Every row gives one point. Examples show where two turns around zero, p and q, send a point. Where does a point land after both, in the order given? Backwards means that the second turn is done in reverse. Each puzzle has new turns, and all numbers are rounded.

Turn p:
[-0.25  0.35 -0.07] -> [0.27 0.20 0.27]
[ 0.34 -0.33  0.33] -> [-0.28 -0.47 -0.19]
[ 0.01  0.15 -0.22] -> [ 0.19  0.17 -0.08]
[-0.11 -0.16 -0.03] -> [-0.17  0.09  0.01]
Turn q:
[0.15 0.30 0.30] -> [ 0.20 -0.09  0.39]
[-0.14 -0.14  0.19] -> [-0.18  0.18  0.11]
[-0.02 -0.40 -0.20] -> [-0.33 -0.02 -0.30]
[ 0.01  0.24 -0.29] -> [ 0.31 -0.07 -0.21]
Where do these land?
p, then q backwards: [-0.12  0.06  0.13] -> [0.07 0.05 0.17]
q, then p: [-0.11 -0.17  0.28] -> [ 0.05 -0.03  0.34]
q, then p: [0.13 0.05 0.22] -> [-0.13 -0.19  0.12]
p, then q backwards: [0.11 0.16 0.31] -> [0.33 0.16 0.03]
q, then p: [-0.16  0.01 -0.26] -> [ 0.18  0.17 -0.18]
q, then p backwards: [ 0.16 -0.10 -0.68] -> [ 0.68 -0.15 -0.12]
